Every row gives one point. Two turns around zero, p and q, are shown by what they do to some points. Where does a point land after both, in the order given? Backwards means that the second turn is done in reverse. Each puzzle has new turns, and all numbers are rounded.

Turn p:
[-2.4  0.1 -2.9] => [-2.4  2.3 -1.8]
[-5.6  1.3 -1.8] => [-2.7  5.4  0.0]
[ 5.7  2.7 -0.2] => [ 4.8 -2.8 -2.9]
[2.9 2.6 4.0] => [ 5.1 -1.2  1.9]
[ 3.2 -4.1  5.0] => [ 0.7 -5.6  4.5]
[-3.9 -2.5 -4.1] => [-5.6  2.1 -1.6]
Turn q:
[ 0.4 -2.0  4.8] => [ 0.5 -2.9  4.3]
[-1.6 -3.0 -1.8] => [ 2.2 -2.1 -2.4]
[ 5.7 -3.8  1.9] => [5.4 1.1 4.5]
[-4.8  0.6  0.3] => [-3.0 -3.2 -2.1]
[ 3.6  1.0 -0.7] => [1.2 3.4 1.2]
[-3.3  7.2 -4.5] => [-6.3  3.7 -5.5]
Where do these land?
p, then q backwards: [ 2.5 -0.7 -1.6] => [-2.6 -1.3 -0.9]
p, then q: [-4.9 -4.1  1.5] => [-4.6 -4.6  1.1]
p, then q: [-3.3  6.1 -2.0] => [-3.7  6.1 -0.9]
p, then q: [ 5.7 -1.3  2.0] => [ 5.9 -1.2  1.5]

Turn p:
[-3.2 -1.5  1.3  3.1  5.2  1.3] => [-2.1  2.9  5.5  2.6  1.6  0.7]
[-2.8 -0.3 -3.9 -0.7 -2.0 -4.0] => [-5.3 -1.4 -3.6  0.1 -0.3 -0.5]
[-4.7  0.9 -3.9  3.4  3.2  5.4] => [-2.9  3.1  2.7  2.9  0.4  7.5]
[ 5.6  4.8  5.9 -2.0 -1.6 -1.8] => [ 7.2  2.1 -2.7 -1.5 -2.1 -5.4]
[ 1.9 -2.4  2.7  3.1 -2.7  1.5] => [ 2.9 -3.6  2.4  2.1 -2.0 -0.5]
[ 8.9 -1.9 -1.0 -0.9 -3.2 -2.3] => [ 5.3 -5.9 -4.3 -0.3  3.2 -2.8]
[-5.7  0.4 -1.1 -6.0  1.0  0.0] => [-5.1  2.8  0.1 -5.9 -0.9  1.1]
Turn q:
[ 1.2  2.0 -2.2 -0.8 -5.2 -4.9] => [ 2.3  1.2  2.0 -0.2 -6.3 -3.5]
[-0.6 -5.1  5.0  1.8 -0.8  3.1] => [-0.9 -5.6  3.3  1.2  3.8  2.5]
[-2.4 -0.4 -5.0 -3.5  2.8  3.5] => [-2.9  1.2 -5.5 -2.0 -1.4  4.2]
[ 3.7  3.1 -1.5  7.1 -2.2 -5.1] => [ 5.9  1.0 -0.1  5.0 -1.3 -6.7]
[ 1.1  1.0 -0.3  4.0  0.6 -8.7] => [-0.1  1.4  0.8  3.7 -1.3 -8.7]
[-1.4  2.9  2.3 -4.0  0.1  2.9] => [-0.6  3.2  2.0 -3.2  1.0  3.8]
[-4.3  0.6 -2.3 -1.7  2.2  3.6] => [-2.9  2.0 -2.8  0.3 -0.1  4.9]
[ 2.7 -4.1  4.0 -2.8  2.5  5.7] => [-0.7 -4.4  0.2 -4.8  5.6  3.5]
Where do these land?
q, then p: [-6.0 -0.1 -1.3  6.5  6.3  4.3] => [-2.3  3.6  2.4  7.7  2.7  6.9]
q, then p: [ 4.2  2.6 -0.6 -0.5 -5.6 -5.1] => [ 3.3 -3.1 -4.1 -1.0 -2.1 -6.3]
p, then q: [-1.3 -5.4  0.2  2.0  2.8  0.9] => [-3.0 -1.1  2.8  1.4  4.8  0.4]
q, then p: [ 1.2  0.7  3.8 -2.1  2.0 -1.7] => [-0.9  3.4  0.7 -2.3  0.4 -3.0]
p, then q: [ 1.7  2.1 -3.5 -5.0 -2.6 -3.0] => [-2.3  0.6 -5.0 -2.3 -4.9  0.3]
p, then q: [ 0.6 -1.6  0.5  2.9  4.2  6.5] => [ 2.9 -0.2  1.8 -0.9  7.4  2.0]
p, then q: [-0.3  1.7  1.0 -3.8 -7.1 -1.9] => [-0.2 -2.6 -0.2 -2.4 -7.8  0.0]

Turn p:
[-3.0  5.2 -2.0  2.0  1.5 11.6  2.4  0.0  1.6] => [-7.9  0.9  1.1  4.6  0.0  8.5 -4.1 -3.9  1.0]
[-2.0 -0.1 -3.9 -0.5 -2.3 -4.5 -2.1 -0.8 -1.6] => [-1.1  3.1  1.5 -3.7 -0.2 -4.5 -0.1  2.3 -0.9]
[-1.9  3.0 -0.4  2.4  3.1 -1.6 -0.8  6.8  1.4] => [-5.3 -2.4 -1.2  3.7 -1.4 -2.7  3.0  2.3  2.7]
[-3.1 -6.0  1.6  3.3  2.2  1.8  0.5 -2.9  0.8] => [ 1.8 -0.8 -1.7  0.0 -0.2 -2.2 -3.7 -6.7  2.4]
[-0.4  0.3 -3.8  0.4  2.7 -1.2  4.5 -0.2  0.3] => [-1.1  4.5 -2.6  0.2  0.9  0.5  1.6 -0.3  3.5]
[ 3.4  5.5 -0.2  2.3  3.4 -2.6 -1.7  2.1  0.2] => [-0.6  0.1 -1.4  4.2 -3.5 -0.1  1.0  6.2  1.2]
[  4.8 -13.5  -0.8   0.3   0.8   1.4  -1.0  -2.1   1.9] => [ 6.3 -4.4 -7.4 -6.7  3.8 -1.1 -5.1 -3.6  2.1]
[-1.0  0.3  1.8 -7.0 -1.2  1.9 -1.8 -3.2 -2.8] => [ 2.5  0.8  4.7  0.5  5.4  1.0 -1.5  0.0 -4.4]
[-2.9  5.1  1.1 -6.1 -4.8 -1.7  0.7 -2.5  1.7] => [ 0.4  2.3  9.0 -1.6  1.3  2.0  3.3  1.3 -1.2]
[ 8.0  4.9  0.5  0.9 -0.4 -1.5 -2.5  0.0  2.0] => [ 2.5 -1.7 -0.7  0.5 -4.1  3.8  0.1  7.8 -0.2]
[-2.0 -4.6  6.1  2.0 -5.0 -3.6  1.7  2.8 -5.6] => [ 2.3 -2.3 -1.4 -1.6 -2.1 -5.2  5.4 -5.4 -6.4]
Turn q:
[ 2.7  3.6  4.6  5.8  0.8  2.8 -2.8  2.9  2.9] => [ 5.7  2.9  6.5 -0.9 -1.7 -2.1  2.5  2.8 -1.6]
[ 3.9 -2.9 -0.8  1.7 -5.6  2.8  0.6 -0.8  1.3] => [ 3.0  1.9 -3.2  4.9 -1.7 -3.3  2.1 -0.1  1.8]
[-4.3 -6.1  3.1 -1.1 -5.4 -3.1 -3.4  1.1 -5.6] => [-2.3 -6.8 -1.7  5.2 -4.6  4.5  3.9 -2.1 -2.6]
[-1.5  2.2 -7.7 -2.6  1.5 -2.3 -1.0  4.0 -2.9] => [-0.5 -5.8 -1.6 -0.6  4.6  1.9 -5.1  4.0  1.5]
[ 4.8 -6.5 -1.9 -0.3 -0.6 -0.4 -5.1  0.8 -0.1] => [ 4.6 -3.6  0.0  4.2  0.6  0.3  1.2 -4.6  4.6]
[-1.3  0.3 -3.1  0.2 -1.7  1.5 -1.0 -4.3 -5.8] => [-0.2  0.9 -3.5  4.4  2.2  3.7 -2.6 -0.6 -3.4]
[-3.3 -1.9  2.6  1.1  1.9  3.8 -4.4  0.7  3.9] => [ 1.3  2.5  3.9 -0.7 -1.7  4.7  4.0  0.8  3.3]
[ 4.3  6.4  2.4 -6.5 -4.5 -1.2  8.0 -1.0 -1.3] => [-0.3  0.7 -8.6 -6.0 -2.6 -6.7 -2.4  0.4 -5.2]
[-0.2 -1.9  0.3 -2.2  9.6  4.2  0.1  1.1  0.4] => [ 0.3  1.5  2.3 -5.4  7.1  3.1  3.3 -2.3  2.5]
[-0.2  8.2  2.6  2.4 -0.9 -3.2 -1.1  1.0  4.9] => [ 1.2  1.8  4.9 -3.9 -5.4 -2.6 -4.2  4.1 -1.6]
[-1.7 -3.4  0.7 -1.2  3.4 -0.9  8.2 -2.3  0.0] => [-7.6  1.9 -1.8 -2.0  3.3 -2.7  2.4 -3.1  0.0]
[-3.2  2.0 -3.0  2.7  1.4 -4.0  1.8 -3.1  2.2] => [-5.2  1.9  2.7  0.8  0.0 -0.6 -5.1  0.9  0.7]
Where do these land?
p, then q: [ 16.0 -11.4  -3.6  -3.2   2.5  -2.1  -4.7  -0.4   2.3] => [ 9.2 -9.2 -3.6 -2.1  9.4 -1.4 -1.8 -2.1 12.7]
p, then q: [-1.8 -0.7 -1.0 -1.7  2.2  4.8  1.0  0.3  2.6] => [-0.3  4.0  2.8 -0.6  0.9  3.4  1.1 -0.7  2.4]
q, then p: [-0.9 -0.4  3.7 -2.0 -3.4  1.7 -2.2  2.2  3.0] => [-0.6 -0.6 -0.1 -4.5  0.2  4.2  3.5 -0.5 -1.1]
p, then q: [-0.1  2.0  1.3  0.6  1.3 -2.3  1.9 -1.0  0.9] => [ 0.3  1.6  0.3  0.0 -1.4 -3.4  0.0  1.3 -0.4]
q, then p: [-3.8  0.3  3.3 -2.2  0.9 -0.1  0.4 -0.5 -8.7] => [-1.8  4.0 -3.4  1.6  4.3 -0.3 -3.0 -4.7 -4.9]
q, then p backwards: [-4.5 -0.2  0.4 10.2  1.6 -2.8  2.6  0.4  3.0] => [-7.2  8.7 -1.2 -2.4  0.1 -1.5 -3.7  0.7 -0.3]
q, then p: [-4.1  2.8 -2.2 -3.0 -1.1 -1.2  1.1  3.9 -3.6] => [-4.0 -2.1 -3.0 -1.1  5.3 -2.9 -0.7 -1.4 -1.1]
p, then q: [ 5.0  2.6  1.8  0.6 -0.3  0.6  2.9  1.1  2.2] => [ 1.5  2.1 -2.9  1.6  1.9 -2.4  3.4  2.9  1.6]
q, then p: [-2.6 -0.9 -3.5 -1.5 -7.0  3.4  0.0 -3.3 -4.7] => [-7.8  2.7 -4.5 -1.9 -2.8  0.6 -3.9  0.4 -0.5]
p, then q: [ 1.3  3.0 -0.1  4.8  1.8  0.4 -3.7  0.2  0.6] => [ 1.2 -2.3  1.0  4.3 -3.4  0.6  0.9  3.3  1.2]
q, then p: [-4.7  2.8 -0.2 -2.8  1.4 -2.5  0.6 -2.9  2.4] => [-3.2 -1.6  5.8 -0.2  2.8 -0.3 -1.7 -0.4 -1.6]
